Every row gives one point. The ring and each string are closed loops that go straight from each point to the next, and from the last back to the first. Before rounding, they use only three directions, however many columns there are. Count how often each string passes through the ring. Passing back the other way cancels.
(in the rows, 128 means zero)

Ring (9 x 3):
[[159 115 142]
 [159 140 139]
 [136 171 136]
 [ 95 178 137]
 [ 65 157 136]
 [ 58 125 130]
 [ 73  93 126]
 [104  76 130]
 [141  86 139]]
String (14 x 3):
[[ 38 179 144]
 [ 47 183 162]
 [ 64 186 127]
 [ 95 157 110]
 [ 98 150 126]
 [ 93 148 160]
 [ 63 191 169]
 [ 61 187 140]
 [ 61 176 122]
 [ 40 175 159]
 [ 69 149 159]
 [ 91 135 151]
 [ 98 134 119]
 [ 56 161 109]]
Times through: 0

Ring:
[[220 161 126 136  91 144 107 151 104]
 [186 222 136 125 114 122 110 155 120]
 [128 232 149 120 129  95 126 161 132]
 [ 84 212 159 119 133  77 142 166 136]
 [ 45 147 174 124 125  64 162 171 133]
 [ 59  83 176 133 106  76 165 170 121]
 [ 95  56 166 140  92  95 157 166 110]
 [158  60 144 144  79 125 137 158  98]
 [209 110 127 142  81 145 116 152  97]]
String, 7 rows:
[[ 65 132 222 126 119  65 162 173 133]
 [  7 153 230 119 137  37 177 179 146]
 [ 21 148 129 123 128  63 164 170 132]
 [ 33 122 116 128 119  73 163 168 124]
 [ 13  77 161 131 113  61 177 173 125]
 [ 26  66 240 131 111  51 182 178 129]
 [ 93 120 224 129 111  77 156 171 127]]
Times through: 0
String, 28 rows:
[[144 112 118 137  94 119 133 158 106]
 [147 117 144 136  96 115 134 159 109]
 [156 104  86 140  88 131 128 154 100]
 [185  74  63 146  74 151 121 150  88]
 [217  55 114 150  64 156 119 151  86]
 [203  77  77 147  71 155 117 149  87]
 [171 109  70 141  86 140 122 151  97]
 [194  94  54 145  77 154 115 148  89]
 [239  62 108 151  61 165 111 148  83]
 [239  62 170 149  64 153 117 153  89]
 [184 102 176 140  86 125 128 159 105]
 [167 112 160 138  91 121 130 159 107]
 [147 128 152 134  99 112 133 160 112]
 [175  94 181 140  86 121 132 160 105]
 [151 117 166 136  96 112 135 161 111]
 [150 106  93 139  90 127 130 155 102]
 [159  75  78 144  80 137 129 153  94]
 [160  57  95 146  76 136 133 154  93]
 [136 111  87 138  94 122 132 156 104]
 [142 102 160 137  93 112 138 161 109]
 [139 114 166 135  98 108 139 162 113]
 [131 111  86 137  95 121 134 156 105]
 [133 129 140 134 101 109 136 160 113]
 [143 100 196 136  94 105 142 164 113]
 [156  42 215 144  78 112 146 164 103]
 [165   8 176 150  66 127 144 160  92]
 [157  41  87 148  72 138 135 154  90]
 [150  77  61 144  81 136 130 153  94]]
Times through: 0

Ring:
[[189 157 112 164 127 170 171 123 140 160 134 110 150 150]
 [146 202 137 154 127 164 157  93 131 169 133  99 154 163]
 [ 96 207 155 136 132 154 148  81 119 157 128  90 161 160]
 [ 52 171 170 112 142 143 145  92 105 130 120  87 174 140]
 [ 55 108 161 102 149 140 154 124 102 103 113  94 181 115]
 [ 96  61 130 112 150 145 171 156 111  89 113 103 173 100]
 [136  53 107 127 146 152 180 168 122  94 117 109 163 102]
 [182  83  95 151 137 163 184 160 135 121 125 114 153 119]]
String:
[[194  50  46 160 137 160 201 183 144  90 124 112 127 107]
 [148  75  79 143 140 153 186 161 132  94 121 104 140 112]
 [132 122 135 134 139 157 165 130 122 131 123 105 167 129]
 [159  86 140 132 141 162 170 152 122 132 122 117 181 117]
 [153  19 105 126 148 154 186 187 122  88 115 117 171  90]
 [122  17  84 122 150 145 190 185 121  63 112 106 153  86]
 [110  86 102 128 143 147 176 148 122  92 118  99 150 112]
 [129  97 134 128 142 155 168 143 119 120 120 107 172 119]
 [153  68 151 124 145 161 169 159 117 128 120 119 192 110]
 [137  94 131 130 142 156 170 146 121 121 121 109 171 118]
 [119 107 111 133 140 151 172 138 123 108 121 100 153 122]
 [158  29  58 142 144 152 197 187 134  71 117 108 136  95]
 [185  35  55 151 140 158 200 188 139  85 121 113 136 100]
 [136  93  79 143 139 151 183 150 131  95 122  99 135 118]
 [134 128 132 136 138 157 165 128 123 133 124 104 165 132]
 [185 128 140 149 133 170 167 135 130 160 130 117 176 137]
 [249 121 111 173 126 182 180 150 147 173 136 127 163 142]
 [230 111  67 178 127 174 191 156 152 140 134 116 132 136]
 [163 112  73 157 133 158 185 145 139 112 127 102 130 129]
 [146 134 142 138 136 161 163 126 124 146 126 108 171 136]
 [203 122 131 155 132 173 172 141 135 161 131 120 172 137]
 [219  84  85 164 132 171 189 166 144 133 130 120 149 124]]
Times through: 3
String (18 x 14):
[[117 114 125 130 141 152 168 133 120 117 121 101 161 124]
 [147  86 143 128 142 159 168 150 119 128 121 114 182 116]
 [167  64 123 134 142 161 177 166 125 119 121 118 175 109]
 [191  57 106 144 140 165 184 174 132 120 123 121 167 110]
 [197  95 133 147 136 171 173 153 131 150 128 123 179 125]
 [164 125 147 140 136 165 164 133 125 153 127 114 179 134]
 [133 109  95 142 138 153 177 140 129 108 123 100 143 124]
 [186  74  53 161 135 160 196 169 144  99 125 108 126 116]
 [188  73  67 157 136 162 192 168 141 106 125 111 136 116]
 [178  59  64 152 138 159 194 174 139  95 123 110 136 109]
 [192  38  82 147 141 162 193 186 135 101 122 119 154 102]
 [171  67 131 134 142 163 175 164 124 126 122 120 180 111]
 [135 111 142 130 140 158 165 136 120 132 122 108 175 125]
 [105  81 100 127 144 145 177 150 121  87 117  97 149 110]
 [ 90  13  99 108 155 138 184 182 112  53 108 102 161  80]
 [ 95  20 129 103 155 142 175 176 107  73 108 108 181  84]
 [120  72 157 114 148 153 164 152 110 117 116 112 192 107]
 [127 119 147 128 140 156 162 131 118 133 122 106 176 127]]
Times through: 2

Ring:
[[203 183 134  97 130 105 118 136 115 141 114 100 149  93]
 [154 187 134 106 124 112 134 123 123 122 123 126 148  98]
 [123 171 135 117 121 120 144 116 125 110 124 143 149 103]
 [ 81 123 139 140 117 133 156 107 122  96 116 165 154 114]
 [ 77  89 141 150 118 139 155 107 116  97 106 166 158 119]
 [100  70 140 151 121 138 146 114 109 106  97 152 162 120]
 [139  76 136 141 125 132 133 125 103 121  93 130 162 117]
 [185 108 133 122 130 120 119 136 103 137  95 106 159 108]
 [211 157 133 103 132 108 114 139 108 145 105  94 153  97]]
String, 30 rows:
[[137 178 106 115 117 124 137 127 121 116 127 127 152 111]
 [163 216 117  97 121 111 131 128 126 124 133 118 146  98]
 [194 220 154  86 132  96 125 125 125 135 124 112 141  81]
 [195 193 164  93 134  97 124 124 121 136 115 114 144  82]
 [162 153 138 114 127 116 130 126 115 126 112 122 152 101]
 [158 157 106 116 120 124 128 134 113 125 117 115 156 112]
 [182 177 101 106 122 118 121 140 113 134 120 102 154 108]
 [249 217 147  76 137  89 106 141 116 156 115  81 144  79]
 [245 201 178  79 143  84 109 132 116 154 107  91 142  70]
 [196 166 156 101 134 103 122 128 115 138 108 110 149  89]
 [150 138 124 122 123 123 132 128 113 123 111 124 156 110]
 [191 162 158 103 134 104 123 126 115 136 107 113 149  89]
 [240 201 179  80 142  85 111 130 117 152 108  94 142  71]
 [249 225 150  74 138  87 107 140 118 155 117  82 143  76]
 [197 196 116  96 126 109 118 139 116 138 121  98 150  98]
 [146 154  93 121 116 129 131 135 113 121 120 118 157 119]
 [148 141 132 121 124 121 133 125 114 122 111 127 154 107]
 [169 170 152 106 130 108 130 122 119 128 114 123 148  92]
 [139 153 109 121 118 126 135 128 116 118 119 126 155 114]
 [131 180  92 117 114 128 137 130 121 114 130 127 154 116]
 [142 208 136 102 122 110 140 118 129 116 131 134 144  95]
 [146 204 167 100 129 102 142 110 131 116 126 141 141  84]
 [151 171 176 108 132 105 139 110 125 120 114 140 144  86]
 [137 150 143 119 124 119 139 118 119 117 114 137 151 102]
 [119 150 113 126 117 129 142 122 119 111 121 138 155 115]
 [ 99 176 103 124 112 131 149 119 126 102 133 147 152 116]
 [119 190 143 112 121 115 147 111 130 108 129 148 145  98]
 [140 201 176 101 129 102 144 106 132 114 125 147 140  82]
 [147 168 157 111 128 111 138 115 123 119 116 136 147  93]
 [134 150 118 122 120 126 137 125 117 116 118 131 154 112]]
Times through: 3
String:
[[137  86 159 136 129 125 137 117 108 119  93 138 158 107]
 [154  59 173 140 134 123 131 119 102 126  81 132 160 105]
 [160  64 137 140 129 130 126 131  98 130  85 118 164 116]
 [180  77 127 133 129 128 119 138  96 137  87 106 164 116]
 [210 101 152 117 136 113 113 137  99 147  86  97 158 100]
 [219 127 171 106 140 102 113 132 105 148  90 100 153  88]
 [161 133 144 119 128 117 130 125 112 127 105 123 154 103]
 [160 135 112 122 122 125 127 134 109 127 110 115 158 114]
 [194 158 103 109 124 118 116 144 108 140 112  95 157 109]
 [245 200 134  83 135  96 105 145 112 156 112  78 148  86]
 [246 216 159  76 139  86 108 137 117 155 114  86 143  75]
 [213 200 169  87 137  92 119 127 120 142 113 105 143  77]
 [156 151 138 116 126 117 132 124 116 124 112 125 152 102]
 [143 158 112 119 119 124 134 128 117 119 119 125 154 111]
 [124 168  88 122 112 132 138 130 119 112 128 129 156 121]
 [125 202 135 108 120 114 145 114 131 109 133 144 145  98]
 [109 191 160 112 123 112 152 103 133 103 129 159 143  92]
 [118 157 170 119 127 114 148 105 126 108 116 155 146  94]
 [124 134 143 127 123 123 142 116 118 112 112 143 153 106]
 [103 124 121 136 117 134 146 117 117 105 115 148 157 118]
 [119 122 149 131 124 125 144 113 117 111 108 147 154 107]
 [100 105 178 137 127 123 152 101 120 103 103 165 152 101]
 [ 59  67 163 158 121 139 162  97 117  90 100 181 158 117]
 [ 83  64 176 153 126 133 155  99 114  99  94 172 157 110]
 [126  93 176 135 131 121 143 109 113 114  95 150 154 101]
 [127  99 141 136 124 129 139 119 111 115 101 139 158 112]]
Times through: 2

Ring:
[[138 198 156 109  79 147  83 136 122 144 101 129  97  77]
 [149 174 180 131 103 172  97 103 119  97 115 180 117  94]
 [144 131 180 145 137 177 121  82 116  77 132 197 139 126]
 [135 101 169 151 160 169 138  77 113  76 140 191 148 149]
 [118  73 144 151 179 148 152  88 110  96 142 162 146 170]
 [ 99  68 111 138 178 117 153 116 110 138 135 110 132 174]
 [ 91  77  95 124 167 101 148 134 112 166 130  79 125 168]
 [ 92 113  89 102 134  93 131 155 118 196 123  49 118 141]
 [105 151 104  94 105 104 110 158 122 194 114  59 109 112]
 [125 187 134  99  82 128  90 150 123 170 103  95  98  85]]
String (32 x 14):
[[ 92  82  95 111 157 102 150 133 118 174 140  70 142 163]
 [ 78  55  75 119 179  85 162 140 112 184 138  52 134 184]
 [ 82  54  84 135 187  90 158 136 106 167 127  73 117 186]
 [101  86 112 142 168 113 139 128 106 142 117 109 106 162]
 [108  88 123 146 168 124 138 118 107 128 119 126 112 160]
 [106  52 127 161 198 130 158  98 103 105 132 148 128 186]
 [115  86 137 153 172 137 140 104 106 108 124 151 119 161]
 [118 104 138 139 154 138 133 109 112 119 126 140 125 147]
 [114  82 135 134 166 140 150  97 116 117 146 138 154 162]
 [110  47 135 147 194 144 169  80 113  99 159 153 169 188]
 [108  35 134 162 209 141 171  81 106  91 150 162 154 198]
 [107  60 128 156 190 131 155 100 105 109 133 144 130 180]
 [110  94 125 140 162 126 137 117 109 130 123 125 118 155]
 [110 100 124 129 153 127 137 118 114 138 130 117 130 150]
 [101  75 113 122 166 121 155 112 118 145 148 103 155 168]
 [ 98  80 105 119 162 113 151 122 117 157 142  89 145 164]
 [108 104 120 118 145 124 138 121 118 149 136 104 139 147]
 [ 92  89  93 104 150 101 148 136 121 181 142  62 146 158]
 [ 83 110  73  88 130  80 135 164 122 218 128  21 125 143]
 [ 90 147  79  82 103  81 113 179 123 227 111  18 102 116]
 [107 180 104  94  86  98  90 177 119 205  91  52  77  91]
 [114 185 114  96  83 108  88 169 120 193  93  66  81  88]
 [114 212 109  78  58 102  76 184 126 216  90  44  78  68]
 [120 206 122  92  67 113  77 171 122 194  89  70  77  72]
 [121 199 126  96  74 117  81 165 121 185  92  79  81  78]
 [118 210 117  82  60 110  77 176 125 205  92  57  82  68]
 [115 203 112  83  66 106  81 177 125 208  93  52  83  74]
 [113 183 114  96  84 108  89 168 120 194  95  66  83  89]
 [113 147 120 109 113 118 111 144 119 168 113  89 107 115]
 [113 119 126 117 134 128 129 123 119 148 131 109 133 135]
 [ 94 103  95  99 138 102 140 140 122 186 139  59 142 147]
 [ 82  82  76  97 151  86 151 148 121 202 141  36 142 163]]
Times through: 3
String (30 x 14):
[[102 113 107 103 133 112 135 135 122 174 136  76 140 140]
 [ 80 116  67  81 123  74 132 173 124 231 126   7 121 138]
 [ 85 120  75  95 126  78 125 172 118 218 114  24 104 136]
 [ 95 127  93 112 129  92 118 162 113 192 104  58  90 131]
 [107 118 116 121 138 117 126 135 115 157 119  97 114 137]
 [103  91 112 121 155 118 144 123 116 152 136  98 138 156]
 [ 90  50  98 130 186 108 166 116 113 151 147  92 149 187]
 [ 94  45 108 148 198 115 164 110 106 130 138 116 135 192]
 [110  71 130 154 182 132 149 103 106 111 129 144 125 172]
 [119 107 140 141 153 140 131 109 111 117 123 144 121 145]
 [119  94 141 134 158 144 143  98 116 114 141 144 148 154]
 [120  79 146 137 169 153 153  83 117 101 154 157 167 164]
 [136  64 178 165 190 183 159  50 112  47 159 220 174 175]
 [139  92 178 163 171 178 141  66 110  57 141 213 149 155]
 [136 118 168 154 150 164 124  91 109  82 122 188 121 136]
 [126 113 151 139 147 150 129 101 114 107 129 156 131 140]
 [121  87 146 137 163 151 148  89 117 105 149 154 158 159]
 [121  55 153 155 192 159 165  69 112  77 158 181 169 182]
 [115  46 144 163 202 150 166  76 107  82 149 174 155 190]
 [109  66 130 159 188 132 150 103 103 108 127 147 121 176]
 [ 99  67 112 152 185 114 148 121 102 132 119 118 108 176]
 [ 85  56  89 140 188  94 155 134 105 160 123  82 112 184]
 [ 92  92  94 126 158  96 137 146 109 173 115  73 103 157]
 [108 119 116 121 137 117 125 135 114 157 118  97 112 136]
 [ 99  95 104 110 148 111 144 129 120 167 140  80 143 154]
 [ 85 100  79  95 139  87 141 154 121 205 133  35 132 150]
 [ 84 126  72  85 118  76 124 175 122 227 118  14 110 131]
 [ 97 151  92  95 106  90 108 172 119 209 103  41  92 113]
 [114 144 123 116 118 120 111 142 116 161 109  97 102 117]
 [110 127 119 111 127 120 124 134 119 161 125  94 124 130]]
Times through: 5
